Rows are points. Each copy is the shape, with its points in the same order, stretched, turned, moved and blurred by noise. Is it also mirrored, or only turned?

Shape (8 x 3)
0.00 0.51 -0.14
0.44 0.09 -0.53
0.13 0.37 -0.70
0.35 -0.29 -0.25
0.41 -0.06 -0.51
-0.37 -0.56 0.60
0.54 0.38 0.43
-0.65 -0.24 0.20
Copy 1 (8 x 3)
0.33 0.24 0.60
0.88 0.31 0.19
0.83 0.14 0.57
0.60 0.10 -0.14
0.82 0.19 0.10
-0.42 -0.34 -0.34
0.07 0.83 0.11
-0.23 -0.54 0.16
Copy 1 is: mirrored
Copy 2 (8 x 3)
0.01 0.16 -0.33
0.56 0.38 0.05
0.30 0.61 -0.25
0.38 0.17 0.38
0.50 0.37 0.23
-0.50 -0.29 0.69
0.25 -0.55 -0.24
-0.63 0.10 0.38
Copy 2 is: mirrored

Shape (7 x 4)
0.33 0.50 -0.05 -0.16
0.14 -0.04 -0.21 0.27
-0.07 0.34 0.75 0.27
0.19 -0.02 -0.68 -0.27
-0.50 -0.35 -0.52 -0.07
-0.43 0.18 -0.94 0.36
0.07 -0.01 0.47 0.25
Copy 1 (7 x 4)
-0.38 0.20 -0.49 0.22
-0.23 -0.43 -0.26 0.54
0.44 0.66 -0.06 0.43
-0.80 -0.70 -0.25 0.15
-0.31 -0.85 0.46 0.23
-0.84 -0.71 0.12 0.95
0.40 0.08 -0.13 0.31
Copy 1 is: only turned
Copy 2 (7 x 4)
-0.13 0.41 0.07 0.02
0.40 0.07 -0.13 0.16
-0.13 -0.01 -0.03 0.90
0.22 0.02 -0.22 -0.53
0.28 -0.24 -0.74 -0.24
0.55 0.44 -1.15 -0.02
0.12 -0.21 0.12 0.51
Copy 2 is: only turned
Copy 3 (7 x 4)
0.82 -0.16 0.00 -0.04
0.24 0.19 0.09 0.44
-0.01 0.05 0.56 -0.50
0.62 0.00 -0.56 0.60
-0.14 0.40 -0.71 0.46
0.43 0.90 -0.68 0.69
-0.08 -0.04 0.47 -0.07
Copy 3 is: only turned
Copy 4 (7 x 4)
0.13 0.62 -0.20 0.13
0.01 -0.12 -0.26 -0.07
0.17 0.16 0.61 0.04
-0.24 0.24 -0.64 -0.33
-0.64 -0.35 -0.36 -0.64
-0.74 -0.44 -0.56 0.15
0.35 0.05 0.30 -0.20
Copy 4 is: only turned
